Each wall is flat, endless, passes through zero and stands at right angles to its row. A trip goes straight from one point to another. Which walls does it cross, in order?

Walls:
(1): [-34 -52]
(2): [  7 -10]
(3): [-23  14]
(4): [42 -2]
(5): [-18 -31]
Trips:
[ 60 -26] to [-5 36] -> 2, 3, 4
[ -9 -38] to [ 21 -10] -> 4, 1, 5
[17 -5] to [-3 40] -> 2, 3, 4
[-7 17] to [34  4] -> 4, 3, 2
[ 28 -37] to [-18 -14] -> 4, 3
[ 11 -28] to [-12 -24] -> 4
[-30 -11] to [-50   8] -> none
[27 -1] to [ 30 -28] -> 5, 1
[33 14] to [11 34] -> 2, 3

Walls:
(1): [-27  37 -16  17]
(2): [-39  29  51   7]
(3): [-16   6 -16  15]
(4): [29 -7  6 -4]
Trips:
[-11 -12 -17 -51] to [ -4  17 -44  13] -> 3, 1
[-25   7  28  24] to [ -5  25 -40  -6] -> 2
[ 21 -31 -19  39] to [ 55   0 -25 -12] -> 3
[  1   4 -20  -7] to [ 9 42 21 -5] -> 2, 3, 4
[-21   4 -11  26] to [ -5 -15 -38  13] -> 2
[-22 -26  -7   0] to [-17 -31  10  60] -> 2, 1

Walls:
(1): [ 14  15 -15   0  13 -21  -7  -1]
(2): [-19 -12   5  12  15 -38 -16   2]
(3): [-15  60  -1 -15 -10  24  21  -8]
(4): [-10 -13   3 -18  37 -59  -9 -21]
(5): [-31  -7  35   1  33   3  -2  27]
(6): [-42 -14  24 -14  35   0 -22   4]
(7): [ -2  32  -4   4  32  28   8 -22]
(8): [ -2  -3  24  17  30  19  30 -35]
(9): [ -2 -26  14 -13 -24 -33 -26  28]
(10): [-11   2 -51  19 -17  -2   3  -7]
Trips:
[ -2 -13 -41 -13  -7  35  43  14] to [ 28  29  -6   2  -8 -17  21   5] -> 8, 1
[-14  10 -19  -5   4 -27   7  28] to [ -9  10 -17 -20 -14 -19  19   6] -> 6, 5, 2
[ -5   0 -21 -23  -2 -15  30 -15] to [ -9 -24 -14   1 -29  26 -27  -3] -> 7, 8, 1, 4, 9, 3

Walls:
(1): [  3 -22  -1   4 -16  -2   3  11 -17  -8  -4]
(2): [ -1   3   7 -18   2  10 -12  13 -44   2  -6]
(3): [ 14  31  35 -27  -7  35   0  15  10  24 -47]
(4): [ 17   8   4 -16  -7   8  -8  14  14  -6  25]
(5): [-23   8 -11 -11  10  17  24  34 -17   4  -4]
(6): [ 24  25 -12   5 -18   3  -7 -32 -30  -6 -14]
(7): [-14 -30   7 -25  -9  -6   6 -21   6   0  21]
(8): [  2   3 -43   8  29   1  23   0   4  -5  21]
(9): [ 10 -25  -8 -31  14  -9  -1 -24   0 -51  14]
(10): [ 12 -10  -6  29  13  19  16 -16 -11 -12 -30]
Trips:
[-29   1  11  21  32  -3 -10 -60 -15 -17   2] to [ 12  10  -8 -26  13  -3  28 -17 -31 -35  -3] -> 2, 5, 1
[  0 -13  12  23  -4 -24 -13   4   1   4 -23] to [-13 -18  14 -18   4   2  16 -19 -16  -6  44] -> 7, 9, 10, 2, 4, 8, 5
[ -2  15 -10 -16  -7 -20   1 -10 -11 -18  12] to [-28 -20 -45 -11 -10  -3 -13  -8 -56   6  25] -> 1, 5, 4
[ -2  -8  -2  11 -23   4 -14  18  -7  10   9] to [  9  -1  23  20 -15  -7  -1  33  -1   4  -1] -> 3

Walls:
(1): [ 16   0  22 -14 -17 -34 -30  -7 -11 -29  18  36]
(2): [ 10 -11 -45  30 -24  15  14 -14   0 -30 -23 -18]
(3): [-10 -28 -31 -28   8 -26   7 -20  -1  27  18  13]
(4): [-13  -3   2 -22  40  22  10 -13 -14  -5   2 -31]
(5): [  4   0   5  36 -21  22 -17  -9   0  22 -14  14]
(6): [ 39 -35  10  21 -10  43 -19 -13 -24  23   4 -11]
(7): [ -9  12  11 -13  28   0 -43  30  -3  34  -5  -7]
Trips:
[ -8  20  15 -13  16  30  11  -3 -29  16  -4  -2] to [-29   1   2 -11  43 -42  -7  -9 -32 -25   7 -15] -> 5, 6, 3, 1
[ -3 -14   2  -6 -33   8  17  -9 -17  -1 -20 -10] to [ -9   3   8 -26   3  -7  24  28  -9  23  -9 -22] -> 4, 3, 5, 6, 2, 7
[-30 -38 -19  46   4  14  -6   5 -27 -18 -13  10] to [  1  18  17   5 -17  31   2  14 -27   6  10  -4] -> 4, 7, 2
[-19   5   9  32 -30  -3  32  -3 -16  -3 -37 -16] to [ -6 -28 -40   8  20  13 -11  12 -11 -34 -14 -60] -> 6, 4, 5
